Each row is a point. Before rounding, the points of a table are all equally far from one centre. They may lie mostly on one side of it. Write the centre, to within rounding.

Points, 6 rows:
[[ 38 -23]
 [-26   9]
 [ 38  31]
 [  8  42]
 [ 33  35]
 [  7  42]]
Centre: [12  4]

Points (17 x 11):
[[ 33 -31  57 -22 -18   1  -8  -7  50 -18  16]
 [ 24 -46  -7  22  -5   1  -6 -23  60 -36   7]
 [ 52  -9  20  29 -26  15 -17   1  54 -43  -4]
 [ 26 -16  21 -14  14  19  -2 -21  43 -60 -14]
 [ 37  -9  -5  -8  11 -38  -3 -18  45 -47   7]
 [ -5 -25  31   2 -51   6   5 -19  31 -39  -2]
 [ 11 -41   2  15 -36  27   4   3  41 -44   8]
 [ 26   2   6  -6 -22 -24 -13 -15  41 -23  33]
 [ 27 -19 -13  -8 -33  20 -24  -9  34 -37 -17]
 [  2 -48  -9 -21 -18 -18   0  18  39 -26 -35]
 [ 49 -30  28   9   5 -11 -23  31  50 -41  21]
 [ 15   0  27  30 -29 -14   8   6  50 -56  11]
 [ 41  20 -12  10  13   2  16 -14  33 -44  -4]
 [ 13 -10  18  31 -30 -28   0  -6  55 -52   2]
 [ 30   0  16  32 -44   7 -25 -27  29 -10  -5]
 [ 16 -22  10  -1 -28 -21 -10 -16  33 -55  29]
 [ 42 -42  20  -2  15 -55  -8   3  38 -43   6]]
Centre: [ 26 -23  20  11  -3  -8   5   3  14 -17 -10]

Points, 30 rows:
[[ -7   0 -21 -17 -24  -6 -12  -6  43   4 -24 -29 -13  10  10  11   1  17
   -4  -7 -14  28  38  -1]
 [-15  14 -16 -18  -4 -16  -1   8  36  -2 -14 -25  -5  -4  18  -5 -35   9
  -21  17 -21  10  32   9]
 [ -5   9 -44  -5  25  -1  -2  -8  60  17 -31  -1 -24 -10   8   7   6  15
  -24   6  -8  19   8   1]
 [-15  -7 -31 -17  -9   3 -22  14  34  11 -25 -23  16 -11  19   6   2  -7
  -17  20 -28  25  37 -10]
 [-11 -13 -43 -29   4  12   9  -3  37  14  -5 -19  -4   6  -2  12  -4   0
  -21  12 -17  23  22  19]
 [-11 -10 -18 -26 -13   6  -9  -3  30   7 -31 -32 -31   1 -14  -2 -15   2
  -11  15 -10  23  15 -25]
 [ 19 -17 -30   1   9  -4 -25  -8  48  40 -23  11 -17   9 -13  24  10  -8
    0   4  -1  18  24   0]
 [ 20   3 -12 -20 -12  -6 -16   0  48   8 -14 -36  -7  -2  14  26 -17  -7
  -28  37  -3   8  26   2]
 [-17 -25  -6  -5 -17   8 -24  -5  19  -4  -4   2  -6 -20  -2  11  32   5
  -28  17 -22  -1  29  -9]
 [  9   6 -21 -23  -8 -10 -14  20  42  47  -2 -13 -21  14   1   3 -13   4
  -32   9 -16  22  35  20]
 [ -5   3 -14 -11  -3  15 -14  -9  39  22  -3 -44 -17  -7  33  38  -1  16
  -12   9  13  -2  27   1]
 [ -2  -2 -39 -24 -24  -3  -4   1  44  -1 -19 -22  -8  -8  14   3 -14  -2
   15   9 -15   8  10  -5]
 [ -7   1 -20  -8  -9  -1   5  -4   8  30 -13 -27 -38   2  12   2 -11 -13
    0   9 -17  38  37   0]
 [-13   5   3  -2  -2   3   2 -13  10   9 -21   3 -29  23  22   0 -11   7
   -3  18 -35  -1  -5   7]
 [-12  16 -25  -3  -4 -15   3 -14  31   8 -13  -9   3  12  -4   5 -21   0
   23  -2 -18  14  19   2]
 [  4   4  -1 -12  -1  -7  -7   5  47   4   2  -3  -4   2  33  16  -4  18
  -20  13 -27  31  12   4]
 [-12  -7 -29   3 -11  -7   1  12  19  -4 -32 -27  -7  -4  27  14  -8  -1
  -17  30 -10  26  43   4]
 [ -1   3 -23 -12 -24 -20  -7   1  25  15  -3 -25  -6   1   8   0  -3  11
  -11  12 -24  38  25   7]
 [ -3  -2 -20 -17 -10  -4  -8  -7  50   9  -9 -23 -15  11 -19  26  -2   8
   -5  10 -26  33  12   4]
 [ -6  13 -25  -7  12  -3   8 -22  35  18 -24 -33 -23 -19   6  -7 -12   1
  -13 -11 -13  11   2   4]
 [-12  11   7 -16  -3 -13 -18  11  27  10 -20 -20 -37   7  10  -2 -20  -6
  -29  12 -30  16  19  25]
 [-13  -6 -23 -12 -28  15 -24  -7  30  18 -22 -22 -29  -6   2  11  12  14
   12  10   0   5   7  16]
 [ -6  -3 -17 -34  13 -19 -14   4  34  24 -18 -10 -21  -4  31  12 -24 -16
   -2  12  -8  12  28  -9]
 [-15  22 -20  -1 -14 -13  17  16  49  14 -13 -19 -11 -16   2  12 -17   7
  -25   3  -8   4   5  17]
 [ -4 -11  -1 -17  -2  13 -18 -13  29  14 -26  -6 -11 -14  22  21   1   5
    2   8 -14   9  17  24]
 [ -3  19 -41 -24  -9   8 -30  11  18 -20 -11  -3 -19  -1   9  13  -9  17
  -31 -12 -17  18   5   4]
 [ 16  -2 -13  -6  11 -10  15  -4  15  10  -9   0 -35 -10   7  21 -32  -8
   -5  13 -42   2  35 -15]
 [ -7  10  -3 -21 -13  -9  -2  10  51  25 -12   1  -3  -4  17  11  -7  12
  -18  14 -11  22  30  10]
 [-10  -6  -9  16  -8   7   2   7  26   7 -11 -38 -11 -11  -2  23   0  25
   -4  15 -21  29  19  12]
 [-12   0   7 -16   8 -30 -12  16  27  24   9 -22 -15   8  22  14  -2   4
  -21   1 -14  28  15  -4]]
Centre: [  0   5 -24  11   3   8 -17   8  27  12  -4 -11 -21   7   6   8  -1  -5
 -19   7 -13  -6  22 -10]

Points:
[[  9   7  12 -24   0  27   3 -27  14  -8   9  14  35  13  44   3   2  25
   -4 -43   3 -21   7 -24]
 [ 24 -10  39 -31 -11   0  24 -14  25   9  -2  25  13  30  44   1   0  11
   16 -14  12  -8  37 -40]
 [ -3  -2  37 -11  -9  14  -1 -44  -4 -10  -7  29  18  20  60 -23   2  21
    7 -35   6 -21  15 -19]
 [ 13   6  24 -22   3   5  12 -14  11 -23   4  30  11  22  43  -2  10  27
   -1 -21  19   5  -6 -40]
 [ -6   6  22 -24   1  21   0 -28  15  -1  10  23  24  24  41 -10  11  24
   -9 -35  -6 -30  13 -39]
 [  4  13  27 -15 -19   1  -8 -26  11   0   0  40  14  24  47  -5  25  21
  -15 -37  10  -9   8 -45]
 [-10   3  37  -2   4  19   3 -33  14   1 -16  15  33  18  50 -19  22  25
  -22 -28   0  -5   2 -25]
 [  5  -8  45 -17 -13  22   4 -14   2  -6   4  17  21  38  33  13  15  17
    5  -3   2  16  16 -11]
 [  8  -2  31 -15 -12  21  29 -34  -2  -1  -2  36  42  21  27  -9  -3   2
    7 -11  -2 -21   8 -35]
 [ 12   6  38 -16 -20  -4  17 -25   4 -11 -19  43  26  20  43 -18  -5  18
   22 -11   6 -10  39 -43]
 [  6 -14  33 -31  -5   7  16 -30   3 -11  15  17  32  23  38   5   1  19
   10 -27  13 -21  19 -37]
 [  4   5  33  -8  -5   7  14 -33   5   2  -9  26  40  23  47   6  32  15
    1 -25  -1 -15  22 -31]
 [ -3 -10  36  -5  -7   7  32 -24  -1 -17  -4  42  35   1  41  -9   4  -1
    3 -26  -1 -15  23 -22]
 [ -1 -15  34 -21 -13   8  23 -23  -1   6  12  29  25  29  53  -7   3  20
   -9 -12  -3 -11  14 -23]
 [ 15  -6  33 -15   2  15   4 -25  19 -16  -5  55  30  12  40  -8  20  29
   15 -35   4 -14  16 -30]
 [ -3  -6  17  -9   9  21   6 -35   0  -4   0  30  25   3  45   0   7  48
  -22 -11  24 -11  22 -24]
 [ 14   2  47 -13 -14  12   9 -22   6 -18   0  25  26  12  29   0   0  16
  -12 -22  15 -33   7 -29]
 [ -7  -4  41 -21 -15  18   1 -29  23  -7   1  34  21  28  37   1  20  21
   -7 -15   6  -6  14 -37]
 [  1   9  40 -27   9  -2   9 -23  12   9  -6  42  29  23  44  -5   4  21
    9 -22  -7 -14  22 -46]
 [  2  -6  34 -16 -11  28  20 -22   7   4   3  30  25  12  39  11  18  13
  -12 -36   3 -18  13 -34]
 [ -2 -19  42  -8   0  18   0 -11  28 -21  -9  36  19  16  47  -8  28  17
    0 -25   8 -13  16  -6]
 [  1   0  22 -18 -17  -9   3 -37   3  -6   1  26  35  -3  57 -25  18  12
    5 -28  16 -37  10 -38]
 [ -7 -14  35 -10   9  18   5 -20  19 -15  -7  41  20  24  46 -12   4   6
  -20 -23   5  -2   7 -36]
 [ 21  -8  41  -6 -12  -4   7 -19  14 -20  -9  36  22  11  31   6   9  39
  -14 -13  19  -6  -1 -34]
 [  8  -8  24 -29 -11   6   5  -3  44 -23  10  13  31   7  49 -17  20  17
    3 -28   1   7  19 -12]
 [ -1   0  37  -7   5  15   8 -24   1 -10   1  13  11  25  37   5  27  26
  -15   7  -7  -6  25 -34]
 [  0   7  41 -12 -17  16 -13 -29   5 -10   5  35  14  32  44 -12   3  22
   -7 -19   8 -12  13 -43]
 [ 16  15  43 -14   1  -9  -5 -10  24 -12   0  40   4  11  37  -9  12  23
    5 -26  -3 -10  -8 -45]
 [  8 -10  38   4 -23   7   0 -15  13   4  12  44  24  20  45  -5  35  18
   -7 -19  -1 -19   6 -33]
 [  4  27  21 -15   3   9   7 -25   1  -1   4  32  33  24  38  -4   7  15
   11 -18  14 -19  -6 -41]
 [ 11  11  31  -9  -9  18  10 -15  -3 -17   3  28  39  10  43   9  -3  24
   15 -18  16   2   5 -34]]
Centre: [ 10 -14   9  -4  -5  -1 -12 -12   5  17 -11  12  12  -2  11 -22   6  12
  10 -18   8   1  22 -21]

Points (30 x 24):
[[ 19 -25  17  -2  39 -12   2  13 -14 -27   4 -32   9  29 -24  -4  -3  20
    6 -27  -2  11  18 -20]
 [  0  -6 -14   5  49 -13  -2   0 -15 -17  29  -4  -4  32   7 -11  -4  17
    4  -2  18  45  -5 -12]
 [ 28 -21 -16  18  37  -6 -19  17 -15  -7   0 -16  -3  25   4  14  -6  10
    8 -10   6  46   1 -17]
 [ 33 -38  -9   6  31 -12 -20  -7  -8 -29  15  -7   0  37  25 -11   1  22
    9 -17  13  31  -8   0]
 [ -1  -8 -10   3  12 -14 -23   2 -21  -6  17 -12   0  12   4 -26 -14  18
    0  -3  -5  40   6 -34]
 [ 20  -9  -1  23  29 -27  -3   0 -22   3  -1 -10   9  26  14 -12  -3  38
   -8 -16  -2   4  -2 -25]
 [ 15 -13  12   5  27 -28  -3  -3 -27  -5   2 -10   9  18   7  -2   6  18
    6  -1   4  52   5 -27]
 [  9  -8 -21   3  41   1  -9   0 -21 -17 -13 -11  -5  48  -1 -21  -7   8
   17 -17  21  38  10 -11]
 [ 31 -33  14  23  41 -27  -8   5 -23  -2  19 -19   2  26  -5 -13  13  16
    9  20  11  30  18  -2]
 [ -9 -21  -2  11  30 -15 -14  -2   2 -23  19   6  15  22   2 -17   6   6
   25 -20   2  60  13  -2]
 [ 28 -36   9   5  41 -11  -3  20 -19 -17   4   1   3  14  16  -6   2  12
   19 -17   8  46  15 -10]
 [ 17 -36   2  -5  25 -25  -2   6 -30  -4  -4 -20   9  23  15  -1   2  14
   11  -5  29  47   7 -14]
 [ 35  -5 -11 -13  49 -38 -13  -2   2 -13   0  -7   2  29   6 -19   7  -7
   -6   8  25  36   5 -15]
 [ -1 -21   6   8  19  14  -7   7 -26  -6  17 -14 -22  45   8  -7   4  20
   21 -10  18  37   4  -9]
 [ -3 -30  11 -11  18  -9  10 -13 -19 -37  30   8   4  17  -8 -14  -1   4
    7 -15  16  51  11 -17]
 [ 22   3   2  14  34 -27 -19   1 -15 -20  19 -15  -1  29  14 -15   4  35
   -3 -10  -3  21  -5 -13]
 [ 14 -10   1  -9  29 -18   7  -9 -30 -18   2  -6  -8  41   7  -8 -13  11
   11 -31 -17  36   6 -15]
 [ -2 -18 -15  12  13 -16 -12  -9  -5  -5  22 -15  -2  17 -24 -27   5  -3
   -1   5  22  39  -6 -35]
 [ 14 -15 -16  -4  44  -5   9   4 -37 -11  27  -3 -26  11   2 -14  -2  18
   16   2   6  31   8 -12]
 [  2 -18 -14  -6  57 -26 -25 -17 -35  -8  16  16   4  21  -6 -22  -7   6
  -15   7  -8  27   3  -8]
 [ 16  -6 -25  -6  32  10 -12  -4 -35  -3  17  -6  13  16  -8  11 -15  32
   -7 -25  10  17  15 -28]
 [  5  -9   8  -2  37 -15 -34  10 -21  -6  24 -13  -6  22   7 -18  -4  20
   13  -5  -9  38  -1 -21]
 [  4  -1   0   3  55 -20   8  -9   2  -1  28   6 -16  19   9  -9   2  23
    5 -15  19  31   5 -12]
 [ -2 -17  -6  18  40 -18  -6  10  -8   2  19  -8   0   9  13 -22   3   6
    6  10  10  51  -1 -16]
 [  7 -28   5  -9  15 -24  -4 -11 -14 -10  25   2   9  39  -1 -24  11  28
    7 -13  15  27 -23 -11]
 [ 25 -20   5   3  38 -10 -10   6 -19   7  16 -10   2  32  -1 -10   0  11
   -7 -13  12  50  11 -22]
 [ 19 -14 -14  16  51  -1 -11  -6   0  -6  19  -3   9  10   9 -29 -16  23
  -11 -19  -4  23   1 -15]
 [ 10 -16   2 -10  38 -18   5  -1 -26 -10   8   0   6  10  -9  -5   6  -2
  -18  -1  -3  53  -6 -21]
 [ 12  -3   4   8  58 -15 -33  -3 -15 -14  13 -25   6  25   1  11   0  20
   -5 -20   1  38   8  -3]
 [ 33 -12  -3  17  33  -9  -1  -8 -24 -21   2  -3   1  56  14   1  -5  14
    3   1   3  40  16 -12]]
Centre: [  6 -10   3   1  15  -4 -11 -10 -11  -8   9   0  11  12   3   4   0 -21
  10  -2  11  -9  12   7]
